Each row of a before or after table is a point. One or more steps were done to the points. Then noise was added and the rows were shuffled. The steps act on columns, c1 being the first. What was done? A step turns or swaps two columns, mirrors them in a line or flattens them onto one, adds a multiple of one to another, or multiplies or shifts one. Angles are multiples of 10 degrees, from the lower column toward the higher: turns from -170 to 170, lines from 10 to 170 but not 90. Use the fewest steps. Two steps may share a column if one is a turn and the other turns, adds or multiplies; they go together, in the order done. Otherwise the lowest column goes first.
(in the rows, 128 means zero)

Before (9 x 2)
[[167  76]
 [114 137]
 [142 121]
 [183  79]
 [101 135]
 [137 120]
 [138 133]
 [117 110]
 [121 128]]
After (9 x 2)
[[139  79]
 [146  79]
 [109  94]
 [111  73]
 [ 86  96]
 [212  41]
 [192  32]
 [140  89]
 [117  90]]
Steps: multiply c1 by 1.6; shift c2 by -40

Before (12 x 4)
[[124 122 158 145]
 [122 153 148 136]
 [156 116 133 121]
 [150 118 152 140]
 [100 152 159 107]
 [158  81 123 134]
 [147 129 149  82]
 [156 104 145  84]
 [133 137  91 137]
 [121 160  88 136]
 [140  11 118 146]
 [ 47 152 105 140]]
After (12 x 4)
[[109 123  85 118]
 [167  82 107 139]
 [135 178 133 157]
 [159 100  88 146]
 [136 140 102 104]
 [136 119 127  95]
 [ 54 157 126 136]
 [152  53 214 124]
 [169 117 128 133]
 [170 103 160 135]
 [141 151 145 142]
 [161 117 131 102]]
Steps: shift c1 by 10; turn c3 and c4 by -130 degrees; turn c2 and c3 by -40 degrees

Before (13 x 9)
[[ 90 128 205 155 144 124 143 193 131]
 [155 140 104 140  93 143 162 185  48]
 [192 120 131 139 129 149 140 144 102]
 [126 142 102 151  89 113 190 171 128]
 [129  64 167 133 179 150 103  93 104]
 [141 135 126  89 138 169 123  98  89]
 [135  92 178 125 168 189 134 122 127]
 [118  94 170 113 138 145  97 115 103]
 [153 104  99 130 125 207 148 144  49]
 [114 167 113 196  79 132 143 179 120]
 [111  83 174 110 124 145  89 152 162]
 [120 110 141 120 189 137  92 149 153]
 [128 172 146 163  83 126 134 179 128]]
After (13 x 9)
[[ 97 119 170  66 129 129 133 128  74]
 [128 145 195 111 129 139 119 128 143]
 [ 96  70 159  75 129  72 143 128  68]
 [ 81  80 136 104 128 142 119 128 115]
 [123  78 109 130 128  79  83 129 125]
 [155 150 101 111 127 112  53 127 147]
 [149 103  80 123 128 109 107 129 100]
 [111 165 148  71 129 118 133 129 165]
 [100 161 125 102 127 130 111 127 150]
 [ 99 114 125 133 128  99 132 127  73]
 [144 117  90 150 127 118 135 127 142]
 [160  96  70 165 129 105 108 128 143]
 [160  71  87 109 128 109 107 128 114]]
Steps: turn c1 and c6 by 150 degrees; turn c1 and c2 by 40 degrees; turn c3 and c7 by -120 degrees; mirror c4 and c9 in the line at 70 degrees; multiply c5 by 0; multiply c8 by 0

Before (9 x 14)
[[140  90 150 124  76 164 168 124 129 128 195 126 132 137]
 [ 84  92  89 135 128 161 164 139 108 143 148 126 175 139]
 [ 97 112 137 129 162 171 154 137 124 107 112 138 129 133]
 [ 96 105 130 118 133  82  96 102 135 228 131 121 128 128]
 [218  92 133 175 108 182 175  89 142 116 116 133 138 134]
 [ 95 131 150 180 124 123 159 157  49 112 102  94 138 106]
 [100 155 134 161 156 176 157 101 143 147 106 108 177 142]
 [ 91  97 138 138 165 156 174 138 119 115 116 127 197 141]
 [118 161 124 149 164 168  60  92 130 112 148 134 181 139]]
After (9 x 14)
[[ 98 105 143 144 126  78 154 147 125 139 112 129 128 133]
 [ 95 224 125 109  99 165  97 111 135 170 130 120 127 127]
 [218 109 136 182 176  95 175  99 143 162 116 128 138 135]
 [116 118 129 159 108  69  60 101 130  92 147 136 182 138]
 [ 93 111 134 136 115  88 174 147 119 156 114 120 197 141]
 [ 85 135  97 132 137  93 163 150 109 165 148 153 174 140]
 [ 96 112 124 130 141 141 161 167  48 122 104  87 138 107]
 [ 99 151 119 131 139  77 157 111 143 106 105 108 177 143]
 [140 122 144 122 162 106 168 133 129 165 195 112 133 138]]
Steps: turn c2 and c10 by -80 degrees; add 1.5 times c12 to c4; turn c3 and c12 by -40 degrees; add 0.5 times c11 to c5; turn c5 and c6 by -150 degrees; shift c8 by 10

Before (14 x 24)
[[130 156 104 131 144 133 124  73 138 136 105  82  92 131  76 114 122 112
  143 149 175 158 127 165]
 [ 94 121 135  78 153 129 132 121 133 119 153 116  87 100 109 140 140 147
  162 109 155 144 203 166]
 [114 148 121 148 196  95 147 187  92 136 161 161 157 139 181 118 128  81
  134 178 106 158  92  82]
 [146 106 143 165 170  94 158 160  67 127 162 162 171  81 144 121 149  57
  100 134 123 125  80  76]
 [ 82 112 155 128 145 110  85 105 115 132  96 109  57 108  97 178  93 132
  124 141 142 134 160 147]
 [117 136  67 180 134 144 105 176 165 168 158 107 137 117 107  99 113  85
  103 133 149 131 101 142]
 [ 80 142 119 164 171 151 105  67 193 140 114 149  90 136  78 150 130 137
  120 110 177 123 164 152]
 [154 148  68 213 162 103 154 171 122 132 113 141 117 101 174  57 132  66
  102 142 106 105  91 117]
 [128 153 103 170 119 153 100 134 162 139 108 135  81 113  75  97 108 110
  159 162 209 129 172 128]
 [139 110 125 143 132  81 193 187  72 136 141 176 128 146 152 141 162 118
   76 145 114 148  95 101]
 [ 77 108 151 109 103 118 155  79 133  93 117 108 108 133 123 171  80 143
  160 136 162 110 154 138]
 [141 101 146 137 141 122  97 106 185 131 161 140 105 120 121 111 125 123
  124 170 141 152 154 158]
 [122  99 107 161 153 155  86 109 162 124 125 102  79 120 122 132 134 163
  162 120 192 153 129 135]
 [102 123 177 119 104 136 132 114 104  75  84 121 112 143  91 179 124 123
  172 109  86 150 154 127]]
After (14 x 24)
[[ 82 113 157 134 147 100  88 105  95 132  96 106  57 112 100 146 113 132
  123 139 114 120 163 149]
 [129 157 102 129 141 137 124  70 142 133 102  79  95 129  80 128 103 109
  141 146  76 140 129 165]
 [116 156 118 150 201  95 151 186 100 120 161 158 159 143 187  92 110  81
  134 178 154 144  90  80]
 [ 91 123 137  82 152 131 131 125 149 127 159 119  93  99 104 141 114 149
  159 109 104 142 206 170]
 [ 75 112 143 111 104 113 152  80  92 100 118 113 107 131 122 160 130 152
  161 138  91 102 152 140]
 [144  99 144 137 139 120  97 104 183 125 164 140 103 122 120 160 105 127
  119 168 111 138 151 161]
 [137 111 120 142 131  80 188 186  63 134 141 173 131 145 152  97 125 114
   76 151 141 147  94 103]
 [ 80 145 118 174 175 151 103  68 143 147 115 151  84 133  79 190 136 130
  119 113  79 126 162 147]
 [120 103 102 160 150 154  85 106 152 138 120 106  85 120 124 154 108 162
  157 122  61 140 133 139]
 [148 104 148 162 172  91 158 162 141 102 165 158 171  88 151  83 140  69
  102 135 133 126  81  77]
 [102 124 175 125 104 138 129 113  59  77  89 122 110 143  93 144 101 141
  175 112 176 136 152 131]
 [153 151  75 203 160 107 161 174 207 106 112 141 119 102 167  80 151  72
  102 142 148 120  90 119]
 [113 133  63 181 132 144 100 182 184 150 157 104 134 116 107 141 113  73
  105 135 108 122 102 145]
 [125 156 102 171 118 153  98 136 189 130 106 127  77 106  70 133 121 109
  157 157  44 119 168 129]]
Steps: turn c9 and c16 by 50 degrees; add -1 times c14 to c9; turn c10 and c18 by -20 degrees; multiply c17 by 0.4; turn c17 and c22 by 60 degrees; multiply c21 by -1

Before (9 x 64)
[[148 139  81 129 109 175 127 153 105 203  79 163 136 144 154 131 178 133
  189  50 117 138 175 150 149 119 179 172  84 136 162 130 121 125 129 171
  122  72 136 114  73  90 175 149 119  83 186 123  74 139 113 116 129 122
  165 135  75 183 152 131 138 123 147 169]
 [163 129 165 110 103 115 115 163 108 142 131 187 145 124 155 120 157  90
  124 126 103 184 133 106 145 161 142 144 155 125 115 111 108  74 107 113
  112 115 172  91  95  77 146 156 148 147 149 140 120  93 120 139 129 106
  177 163 123 166 174 132 155 161 142 102]
 [135 168 124 131  96 180  94 168  79 167 125 185 157 174 137 110 160  83
  140 112 133 177 163 141 149 143 150 142  90 140  96 134  99 101  80 142
   84  73 153  86  65  54 189 196 144 123 166  89  87 116 111 121 112 167
  197 144 103 169 186 104 133 168 151 130]
 [ 80 132  90 142 122 123 169 117 171 157 166 108  88 153 100  73 112 170
  123 113 118  90 112 122 121 106 126 121 108 109 167 151 195 158 167 138
  146 155 107 181 107 142 139 134  74 136 119 126 153 153 144  78 157 101
  150  90 105 123 104 134 117 102 115 141]
 [160 110 160  84 132 112 107 116 135 153 108 141 140 101 190 156 142  58
  161 130 114 196 126 112 137 161 122 162 132  96  89 126 128 118 126 118
  105 114 152 114 102  86 168 132 130 155 160 101 123  65 146 128 138 114
  202 124 136 115 139 133 128 164 153 107]
 [ 95 137 100 174 156 122 140  78 164 114 152  92  78 112 105 154 142 153
  128 144 103 149 123 110  94 148 104 129 113 142 169 141 185 139 181 118
  140 137  88 182 143 170 125 125  56 131 105 159 157 174 173  96 157  83
  136 118 129 119 106 118  83  81 127  90]
 [139  93 170 137 157 106 113 119 111  92 148 113  63  80 139 184 119 110
  153 118 123 177 115 127 134 161 117 126 143 119 137 117 129 139 146  99
  121 137 136 156 166  97 129 116 121 162  97 144 153 105 146 108 145 144
  158 122 134  98 116 120 129 149 142 116]
 [165 122 144 125 158  78 145 111 149 117 128 129 136 109 124 194 141 130
  130 103 113 171  92 157  91 163 115 129 148 110  95 140 127 100 176 126
  113 141 134 131 180 117 129 111 110 163 144 150 154 110 197 112 129 134
  171 141 142 108 124 138 118 134 148  85]
 [ 74 172 115 173  70 188 172 113 183 180 194 169  67 191 104 120 143 125
  146  84 142 117 112  68 106  89 162 100  75 179 148 167 172  92 195 170
  163  94 162 141  79 132 130 182 127  99 141 169 168 126 108  84 185  93
  209  89 107 140 120 117 147 107 110 173]]
After (9 x 64)
[[162 150 156  82 132 111 103 110 138 157 112 140 128 101 191 145 137  58
  161 131 118 196 126 110 141 159 117 107 135  91  85 120 131 138 120 115
  109 107 152 113 102  83 168 147 129 109 158 103 119  61 149 131 140 149
  205 124 131 116 142 134 126 166 155 113]
 [165 129 167 107  95 113 115 166 104 141 132 189 117 119 152 119 158  95
  127 120 107 185 140 108 143 164 145 109 154 124 121 109 109 102 110 118
  107 111 172  95  92  79 140 167 150  91 153 144 119  94 118 142 125 171
  179 168 116 169 169 129 147 150 146 105]
 [ 69  75 111 175  63 192 171 116 180 174 199 170  59 187 106 123 139 128
  149  86 135 120 106  69 104  84 166 138  75 178 150 172 167  84 192 164
  166  95 160 134  75 136 132 125 129 143 140 172 171 127 105  79 182 166
  206  90 109 139 121 114 151  86 108 170]
 [ 92 117 106 175 161 124 140  86 164 112 152  93 102 113 107 147 146 154
  127 144 107 146 120 108  90 152 105 126 116 128 172 140 178 137 190 115
  136 137  82 183 146 170 129  87  58 141 107 154 155 176 182  96 155 174
  140 117 134 122 112 118  88  86 122  89]
 [ 84 124  95 140 123 123 174 113 172 155 158 107 103 148  98  74 112 174
  122 121 117  86 112 119 122 102 127 139 109 106 171 154 196 152 163 141
  148 149 106 181 106 139 134  99  71 142 116 123 156 152 141  79 161 153
  149  90 107 124 105 132 120 100 108 147]
 [160 136 140 126 158  75 143 114 147 113 134 123 143 108 125 190 141 130
  133 104 107 168  93 159  90 164 117 129 147 112  99 137 125 126 179 131
  109 146 128 133 178 114 126 129 104  87 145 151 153 109 196 103 123 142
  171 136 141 105 122 135 116 144 147  86]
 [133 153 167 137 154 107 112 121 117 101 151 114  76  81 135 190 122 109
  151 122 126 182 115 122 134 156 117 140 145 121 136 115 124 157 152  99
  123 138 143 158 166 104 130  86 129 105 100 147 156 113 148 107 145 113
  161 127 136  99 119 118 136 153 136 113]
 [133 100 123 133  97 186 102 171  81 168 128 185 104 166 147 101 156  80
  137 110 135 182 164 137 148 140 147  99  89 140  94 130 101 103  75 140
   86  74 156  83  65  56 189 203 134 101 164  93  88 111 113 116 114  96
  195 148 106 173 189  98 133 140 153 133]
 [153 130  80 136 108 177 130 151 106 198  74 164 116 147 149 127 172 135
  184  54 123 134 180 147 157 120 174  92  82 135 163 127 125  90 128 169
  119  67 136 119  70  90 188 145 121 164 183 118  71 140 112 114 126 122
  171 134  75 186 147 134 139 112 143 159]]
Steps: turn c2 and c28 by -160 degrees; turn c44 and c62 by -20 degrees; turn c13 and c44 by 40 degrees; turn c34 and c46 by -40 degrees; turn c46 and c54 by 160 degrees
